Each row of a before or after table is a point. The points were changed in one or more steps. Then noise was added and the rows were shuffled. The steps act on columns, c1 being the first. Write out the steps. A step turns or swaps two columns, mirrors them in a line or flattens them onto one, adds a multiple of one to another, or multiplies or shifts one. Angles are multiples of 10 degrees, from the lower column toward the higher: turns from -170 to 170, lines from 10 to 170 but not 90. Use the fewest steps. Two steps may share a column if one is a turn and the other turns, adds or multiplies; they go together, in the order done. Otherwise the lowest column goes first.
In the rows, 128 means zero.

Before, 14 rows:
119; 171; 134
104; 114; 136
168; 151; 133
179; 164; 129
118; 65; 162
105; 93; 146
189; 82; 82
201; 81; 52
140; 145; 48
175; 87; 47
141; 168; 125
124; 117; 50
128; 114; 150
121; 73; 161
After, 14 rows:
112; 160; 145
81; 154; 160
158; 140; 49
151; 94; 125
165; 106; 134
123; 67; 128
71; 132; 53
147; 167; 50
93; 149; 48
110; 128; 151
119; 82; 134
77; 164; 162
69; 129; 81
129; 151; 138
Steps: add 0.5 times c3 to c1; turn c1 and c2 by -130 degrees

Before:
7; 129; 134; 151; 175; 133; 151; 103; 89
176; 141; 139; 120; 222; 129; 83; 172; 121
132; 156; 112; 111; 121; 92; 153; 83; 100
63; 201; 90; 65; 155; 219; 145; 105; 129
158; 122; 116; 69; 132; 193; 120; 78; 135
184; 198; 131; 146; 131; 122; 161; 103; 178
95; 203; 132; 135; 156; 93; 96; 112; 113
141; 181; 143; 58; 100; 124; 158; 179; 130
103; 183; 78; 142; 173; 100; 163; 112; 97
180; 171; 116; 162; 109; 140; 88; 124; 114
159; 63; 122; 97; 113; 95; 78; 165; 169
After (11 x 9):
10; 129; 130; 147; 80; 137; 150; 106; 89
137; 180; 142; 59; 155; 123; 155; 178; 132
189; 198; 130; 150; 126; 118; 159; 103; 182
178; 169; 114; 161; 142; 139; 85; 125; 115
132; 163; 111; 114; 132; 92; 147; 84; 99
94; 202; 129; 134; 103; 93; 100; 115; 110
178; 140; 142; 119; 38; 134; 78; 172; 123
102; 181; 76; 144; 86; 98; 166; 111; 100
158; 65; 116; 96; 141; 93; 79; 164; 165
152; 121; 118; 73; 126; 191; 117; 76; 140
59; 203; 93; 68; 103; 219; 143; 104; 127
Steps: multiply c5 by -1

Before:
133; 135; 148; 121; 131; 131; 117; 142; 144; 152; 120; 182; 141; 106
124; 137; 107; 143; 135; 112; 116; 111; 148; 172; 118; 110; 121; 95
135; 125; 143; 123; 133; 147; 101; 145; 150; 157; 116; 116; 173; 150
139; 98; 144; 143; 146; 130; 101; 123; 145; 125; 98; 146; 101; 102
135; 101; 115; 118; 124; 115; 101; 123; 112; 170; 199; 123; 129; 108
130; 123; 155; 145; 108; 110; 124; 125; 155; 141; 112; 106; 105; 91
145; 103; 121; 116; 120; 94; 97; 143; 153; 163; 107; 116; 122; 95
127; 142; 125; 116; 120; 143; 113; 154; 93; 165; 143; 133; 107; 178
130; 98; 125; 118; 141; 109; 192; 138; 152; 158; 109; 110; 131; 98
168; 104; 113; 134; 104; 119; 135; 115; 124; 165; 123; 119; 116; 104
148; 126; 136; 144; 135; 96; 105; 131; 148; 144; 132; 127; 140; 151
150; 148; 116; 140; 133; 140; 105; 150; 156; 150; 152; 121; 101; 120
136; 183; 125; 131; 135; 130; 99; 127; 148; 7; 117; 114; 105; 127
After, 13 rows:
148; 138; 113; 134; 104; 100; 132; 117; 122; 164; 128; 118; 113; 106
119; 124; 144; 142; 149; 138; 98; 146; 144; 124; 95; 146; 99; 103
129; 127; 146; 124; 137; 146; 100; 152; 152; 159; 112; 114; 172; 147
137; 126; 150; 120; 130; 129; 113; 148; 145; 151; 121; 180; 140; 104
129; 128; 153; 144; 114; 94; 124; 137; 151; 135; 109; 110; 104; 91
159; 148; 124; 130; 132; 138; 98; 137; 152; 4; 117; 115; 108; 128
143; 136; 135; 147; 139; 102; 103; 124; 148; 142; 131; 125; 139; 152
130; 132; 117; 118; 119; 91; 95; 156; 155; 160; 108; 116; 120; 95
122; 124; 113; 123; 121; 110; 100; 73; 113; 165; 196; 125; 132; 107
137; 134; 121; 116; 120; 135; 114; 144; 94; 159; 143; 134; 107; 180
151; 144; 114; 138; 130; 139; 107; 137; 155; 151; 151; 121; 104; 115
120; 122; 124; 115; 140; 119; 195; 160; 154; 158; 107; 108; 129; 96
130; 128; 109; 146; 134; 119; 117; 115; 150; 172; 119; 109; 125; 93
Steps: flatten c1 and c2 onto the line at 30 degrees; add 0.7 times c5 to c6; add -0.7 times c11 to c8

Before:
154; 90; 77; 173; 91; 81; 157; 91; 100; 148; 183; 134; 125; 182; 133; 116; 152; 58; 191; 89; 93; 195; 51; 167; 182; 126; 189; 129; 110; 118; 104; 118
154; 89; 180; 107; 191; 131; 141; 181; 89; 146; 112; 127; 92; 122; 119; 173; 151; 150; 100; 199; 105; 141; 148; 135; 72; 154; 129; 106; 106; 124; 69; 120
160; 133; 70; 112; 121; 98; 82; 69; 173; 66; 116; 136; 95; 132; 135; 152; 169; 124; 188; 116; 147; 118; 147; 146; 126; 156; 92; 164; 162; 179; 72; 61
122; 146; 142; 164; 89; 144; 110; 74; 121; 96; 182; 121; 173; 88; 139; 64; 162; 172; 77; 101; 134; 150; 51; 49; 101; 142; 125; 152; 111; 165; 90; 138
103; 145; 200; 76; 84; 86; 182; 87; 121; 152; 164; 159; 149; 85; 86; 101; 166; 150; 176; 94; 172; 180; 121; 95; 93; 172; 89; 164; 185; 108; 200; 53
132; 74; 93; 174; 89; 89; 160; 95; 117; 148; 96; 144; 191; 157; 116; 118; 136; 136; 99; 137; 83; 159; 135; 153; 203; 103; 203; 127; 201; 216; 171; 132
150; 62; 174; 138; 124; 194; 136; 141; 98; 45; 174; 128; 155; 175; 196; 124; 122; 187; 128; 132; 162; 96; 120; 53; 139; 114; 100; 162; 162; 193; 114; 144
54; 162; 194; 145; 183; 112; 133; 175; 182; 35; 153; 156; 170; 191; 117; 123; 57; 66; 177; 184; 118; 86; 122; 110; 170; 58; 116; 105; 128; 183; 204; 117
70; 55; 127; 194; 190; 189; 159; 102; 86; 115; 125; 80; 99; 83; 179; 109; 116; 75; 102; 182; 110; 81; 140; 156; 189; 97; 135; 125; 193; 122; 165; 97
138; 126; 110; 95; 108; 180; 67; 152; 188; 121; 136; 73; 180; 157; 79; 136; 93; 113; 90; 167; 179; 201; 167; 74; 140; 83; 114; 152; 203; 99; 197; 128
164; 152; 98; 198; 119; 159; 68; 171; 150; 145; 194; 104; 83; 126; 157; 98; 126; 128; 109; 176; 140; 203; 145; 106; 170; 128; 170; 132; 86; 173; 139; 140
182; 74; 185; 161; 155; 108; 79; 103; 163; 78; 102; 77; 78; 176; 82; 142; 126; 127; 192; 175; 123; 161; 166; 140; 196; 141; 126; 168; 178; 100; 127; 116
157; 133; 137; 77; 102; 197; 72; 191; 117; 110; 187; 164; 190; 164; 150; 181; 82; 190; 107; 160; 163; 191; 99; 111; 142; 110; 137; 80; 200; 179; 178; 71
After, 13 rows:
124; 140; 144; 158; 89; 88; 116; 73; 122; 90; 68; 121; 93; 86; 115; 59; 155; 172; 72; 99; 132; 152; 50; 49; 104; 143; 121; 151; 108; 120; 93; 137
154; 85; 180; 102; 194; 131; 144; 183; 91; 148; 145; 129; 150; 118; 125; 185; 152; 145; 100; 196; 102; 142; 148; 131; 74; 158; 127; 104; 103; 124; 71; 122
160; 151; 91; 185; 117; 68; 68; 171; 145; 150; 59; 106; 78; 130; 108; 156; 122; 129; 118; 178; 137; 207; 144; 104; 172; 133; 168; 130; 84; 111; 142; 140
181; 67; 197; 170; 156; 158; 76; 100; 165; 80; 152; 80; 116; 179; 151; 176; 125; 121; 193; 176; 121; 163; 166; 142; 196; 141; 129; 164; 179; 125; 129; 119
99; 145; 204; 79; 81; 154; 183; 89; 120; 148; 72; 160; 113; 85; 135; 92; 163; 147; 174; 95; 171; 177; 120; 90; 93; 174; 87; 166; 183; 143; 199; 49
134; 129; 133; 104; 109; 80; 53; 154; 186; 119; 137; 71; 158; 154; 182; 86; 91; 112; 94; 167; 174; 201; 165; 71; 135; 81; 109; 151; 201; 137; 195; 127
161; 133; 127; 69; 99; 34; 72; 185; 117; 112; 78; 164; 203; 168; 104; 107; 84; 191; 106; 158; 163; 190; 97; 109; 141; 112; 134; 79; 197; 143; 178; 68
51; 163; 193; 134; 190; 129; 134; 177; 183; 29; 93; 156; 143; 193; 111; 91; 55; 62; 176; 184; 119; 88; 117; 116; 167; 56; 119; 104; 127; 128; 203; 117
132; 76; 102; 158; 89; 176; 157; 95; 117; 143; 152; 144; 148; 155; 150; 67; 134; 136; 99; 136; 89; 158; 137; 153; 201; 106; 207; 131; 201; 124; 172; 129
69; 56; 104; 194; 192; 68; 161; 99; 89; 118; 151; 77; 98; 82; 83; 138; 116; 75; 101; 181; 109; 84; 137; 157; 188; 94; 131; 124; 195; 114; 161; 99
144; 59; 156; 125; 126; 39; 129; 144; 96; 40; 91; 118; 136; 177; 53; 100; 125; 191; 130; 133; 163; 97; 125; 59; 142; 113; 101; 160; 166; 131; 114; 145
153; 93; 80; 173; 92; 146; 155; 90; 100; 148; 45; 134; 119; 181; 143; 126; 158; 54; 193; 90; 93; 196; 51; 171; 182; 123; 189; 129; 109; 120; 101; 119
161; 127; 72; 107; 120; 156; 78; 70; 174; 66; 136; 131; 132; 130; 142; 170; 167; 122; 183; 118; 144; 113; 145; 149; 120; 155; 92; 170; 161; 133; 69; 56
Steps: mirror c3 and c15 in the line at 170 degrees; flatten c4 and c30 onto the line at 170 degrees; multiply c11 by 1.3; turn c6 and c11 by 160 degrees; turn c13 and c16 by -60 degrees

Before:
137; 130; 103; 121; 115; 136; 109; 124; 161; 118; 131; 107; 157; 114; 148; 118; 133; 168; 113; 131; 118; 162; 105; 131; 125; 103; 151; 76; 157; 171; 162; 102; 171; 90; 139; 141; 249; 137; 124; 130; 60; 119; 109; 158; 89; 89; 150; 116; 123; 138; 162; 100; 65; 162; 112; 143; 82; 175; 129; 159; 136; 169; 102; 166
157; 145; 158; 126; 176; 143; 118; 116; 141; 123; 175; 130; 125; 115; 156; 145; 107; 91; 99; 152; 93; 109; 85; 146; 102; 158; 124; 132; 92; 148; 125; 119; 133; 88; 162; 149; 150; 119; 155; 170; 103; 110; 124; 73; 167; 156; 126; 179; 120; 160; 142; 102; 147; 117; 117; 133; 152; 171; 100; 121; 128; 135; 126; 124
151; 143; 118; 154; 145; 83; 150; 93; 105; 126; 128; 88; 123; 100; 129; 88; 164; 119; 150; 147; 143; 96; 164; 161; 39; 141; 100; 94; 163; 102; 105; 132; 139; 117; 143; 107; 106; 124; 139; 106; 91; 170; 123; 107; 125; 152; 156; 131; 135; 85; 161; 105; 153; 128; 140; 158; 135; 179; 114; 137; 138; 173; 117; 165
158; 116; 112; 124; 152; 113; 152; 130; 169; 86; 141; 147; 139; 133; 141; 127; 159; 108; 158; 157; 132; 99; 170; 132; 144; 131; 139; 103; 116; 166; 79; 111; 117; 142; 132; 88; 147; 167; 101; 117; 114; 100; 129; 137; 86; 172; 155; 82; 70; 132; 110; 123; 135; 98; 93; 128; 144; 114; 147; 119; 99; 151; 98; 136
170; 105; 123; 142; 180; 143; 139; 112; 149; 111; 136; 118; 93; 157; 104; 115; 92; 135; 170; 193; 86; 160; 139; 127; 130; 124; 173; 136; 143; 162; 120; 97; 173; 145; 133; 172; 162; 125; 116; 143; 115; 118; 86; 126; 177; 112; 116; 97; 181; 158; 116; 124; 89; 149; 136; 139; 113; 136; 112; 90; 93; 181; 149; 153
125; 114; 179; 128; 170; 121; 145; 108; 151; 144; 145; 176; 151; 131; 122; 137; 132; 115; 171; 133; 143; 143; 155; 154; 139; 110; 109; 133; 147; 177; 158; 132; 110; 101; 129; 127; 163; 161; 187; 138; 121; 140; 96; 176; 99; 87; 142; 140; 163; 97; 112; 106; 134; 141; 154; 101; 125; 71; 118; 126; 137; 100; 137; 146
171; 115; 116; 146; 137; 118; 131; 121; 120; 164; 140; 106; 123; 122; 116; 77; 153; 101; 128; 141; 105; 98; 140; 147; 104; 82; 90; 151; 148; 123; 134; 123; 113; 150; 163; 162; 112; 103; 133; 94; 120; 140; 137; 131; 84; 106; 150; 109; 105; 140; 127; 89; 117; 119; 107; 111; 126; 150; 158; 124; 129; 147; 162; 137
175; 138; 136; 143; 104; 123; 158; 177; 101; 131; 132; 128; 120; 76; 147; 144; 151; 157; 166; 116; 142; 128; 135; 172; 143; 126; 110; 106; 92; 98; 155; 173; 122; 93; 107; 122; 112; 143; 155; 67; 105; 110; 147; 158; 93; 154; 124; 133; 106; 188; 84; 133; 145; 133; 128; 130; 137; 115; 119; 141; 137; 158; 108; 161
119; 128; 151; 112; 166; 90; 124; 121; 118; 135; 70; 106; 74; 150; 114; 128; 150; 106; 120; 147; 131; 138; 149; 166; 152; 106; 102; 134; 127; 123; 107; 162; 140; 114; 150; 133; 108; 146; 152; 131; 125; 141; 121; 147; 142; 112; 139; 127; 148; 115; 106; 145; 115; 120; 144; 97; 129; 162; 162; 135; 152; 123; 131; 129
166; 167; 155; 150; 162; 155; 177; 131; 161; 119; 119; 156; 144; 145; 118; 83; 105; 152; 123; 129; 119; 114; 158; 130; 104; 118; 137; 95; 148; 115; 113; 121; 112; 93; 125; 154; 102; 143; 142; 130; 137; 125; 141; 108; 166; 107; 133; 99; 177; 183; 153; 124; 109; 118; 128; 117; 140; 135; 176; 102; 167; 141; 97; 118
145; 157; 168; 118; 131; 118; 120; 117; 137; 102; 124; 87; 103; 93; 143; 160; 165; 137; 90; 143; 140; 130; 174; 146; 147; 118; 143; 126; 121; 127; 113; 106; 114; 161; 176; 142; 128; 124; 141; 135; 149; 108; 127; 149; 148; 113; 160; 113; 134; 151; 109; 81; 106; 124; 150; 106; 89; 123; 141; 174; 128; 122; 152; 127
99; 142; 151; 137; 148; 104; 126; 152; 160; 149; 129; 108; 137; 112; 144; 122; 143; 183; 128; 147; 155; 115; 150; 123; 97; 120; 55; 144; 145; 116; 109; 160; 170; 111; 181; 136; 116; 135; 153; 109; 107; 166; 129; 131; 122; 165; 140; 137; 162; 105; 157; 142; 153; 132; 135; 142; 173; 144; 145; 156; 131; 180; 131; 123
After:
175; 137; 136; 134; 103; 124; 158; 177; 100; 132; 132; 128; 119; 76; 147; 143; 151; 156; 166; 117; 142; 121; 136; 171; 143; 126; 109; 149; 92; 99; 138; 173; 170; 93; 107; 122; 112; 143; 155; 67; 105; 111; 147; 158; 93; 154; 124; 142; 106; 190; 141; 133; 146; 134; 128; 124; 137; 115; 118; 141; 111; 158; 107; 160
171; 114; 116; 150; 137; 118; 130; 122; 120; 88; 140; 106; 123; 122; 115; 78; 153; 101; 129; 141; 105; 102; 140; 147; 105; 82; 91; 120; 148; 124; 129; 124; 127; 149; 163; 162; 111; 103; 134; 94; 119; 141; 137; 131; 83; 106; 150; 110; 104; 140; 143; 89; 116; 119; 107; 118; 126; 150; 158; 123; 125; 146; 162; 136
156; 145; 159; 136; 175; 142; 118; 115; 140; 132; 175; 130; 125; 115; 156; 145; 107; 92; 99; 152; 93; 118; 86; 146; 104; 158; 124; 123; 91; 148; 147; 119; 114; 88; 162; 149; 149; 119; 155; 169; 104; 111; 124; 72; 167; 157; 126; 138; 120; 154; 121; 103; 148; 117; 117; 187; 152; 171; 100; 122; 129; 135; 126; 125
125; 114; 180; 122; 170; 121; 145; 108; 150; 111; 145; 176; 151; 131; 122; 138; 132; 115; 173; 133; 142; 137; 155; 155; 140; 109; 109; 128; 147; 177; 91; 131; 141; 101; 129; 128; 163; 160; 187; 138; 121; 139; 96; 177; 99; 87; 142; 165; 163; 114; 148; 106; 134; 140; 154; 112; 125; 71; 118; 125; 109; 100; 137; 146
166; 168; 156; 144; 162; 154; 177; 132; 161; 147; 119; 156; 144; 145; 118; 83; 106; 153; 122; 129; 119; 110; 157; 130; 103; 119; 136; 155; 149; 115; 180; 121; 101; 93; 125; 154; 102; 142; 141; 129; 137; 125; 141; 108; 167; 107; 132; 100; 176; 163; 139; 124; 109; 118; 128; 115; 140; 135; 175; 102; 96; 142; 97; 119
100; 143; 151; 137; 148; 105; 126; 153; 160; 104; 128; 107; 138; 111; 144; 122; 143; 184; 128; 146; 155; 117; 150; 124; 97; 121; 55; 121; 145; 116; 133; 159; 107; 112; 181; 137; 115; 135; 151; 109; 107; 166; 129; 132; 122; 165; 140; 99; 162; 99; 82; 142; 154; 131; 135; 163; 173; 144; 145; 156; 132; 181; 132; 123
137; 129; 103; 108; 115; 136; 109; 125; 162; 155; 131; 107; 157; 115; 148; 118; 134; 168; 113; 130; 119; 151; 105; 131; 125; 103; 150; 173; 157; 171; 108; 103; 103; 91; 138; 140; 250; 136; 125; 129; 59; 119; 109; 158; 89; 89; 149; 107; 123; 151; 80; 100; 66; 163; 112; 130; 83; 175; 130; 159; 110; 169; 101; 166
151; 143; 119; 154; 145; 84; 150; 93; 105; 142; 127; 88; 122; 99; 130; 88; 164; 119; 150; 148; 144; 96; 164; 161; 39; 141; 100; 159; 163; 102; 129; 132; 97; 116; 143; 107; 106; 125; 139; 106; 91; 171; 123; 106; 124; 151; 156; 38; 135; 78; 112; 105; 153; 129; 140; 206; 135; 180; 115; 138; 127; 173; 117; 164
157; 116; 112; 141; 152; 113; 152; 131; 169; 176; 141; 147; 139; 133; 142; 128; 159; 108; 158; 156; 132; 113; 170; 132; 145; 131; 139; 137; 116; 166; 162; 111; 145; 142; 132; 88; 148; 167; 100; 116; 114; 100; 128; 137; 86; 172; 155; 110; 69; 114; 141; 124; 135; 98; 93; 82; 144; 114; 147; 118; 172; 150; 98; 136
169; 105; 124; 118; 180; 143; 139; 113; 148; 141; 137; 119; 93; 158; 104; 116; 93; 135; 170; 193; 87; 140; 139; 127; 130; 124; 173; 115; 143; 161; 139; 96; 148; 145; 133; 171; 162; 126; 116; 143; 114; 117; 87; 127; 177; 112; 116; 102; 182; 156; 86; 123; 89; 149; 135; 110; 114; 136; 113; 90; 165; 180; 149; 154
145; 157; 168; 124; 131; 119; 120; 116; 136; 153; 124; 87; 102; 93; 143; 161; 166; 137; 90; 143; 140; 134; 173; 147; 148; 117; 143; 120; 121; 127; 152; 106; 144; 162; 176; 142; 128; 125; 141; 136; 149; 108; 126; 149; 149; 113; 161; 150; 134; 141; 146; 81; 107; 124; 150; 91; 88; 123; 140; 174; 133; 122; 153; 127
119; 128; 151; 117; 166; 89; 124; 122; 118; 119; 71; 105; 74; 150; 114; 128; 150; 106; 121; 148; 131; 142; 149; 166; 152; 106; 102; 124; 126; 122; 146; 163; 152; 113; 151; 132; 108; 146; 153; 130; 125; 142; 122; 147; 141; 112; 139; 171; 147; 103; 120; 145; 115; 119; 145; 92; 128; 161; 162; 134; 112; 124; 131; 129
Steps: flatten c4 and c22 onto the line at 130 degrees; turn c10 and c28 by 160 degrees; add -1 times c25 to c56; turn c48 and c56 by 50 degrees; turn c31 and c61 by -160 degrees; turn c31 and c50 by -30 degrees; mirror c33 and c51 in the line at 140 degrees
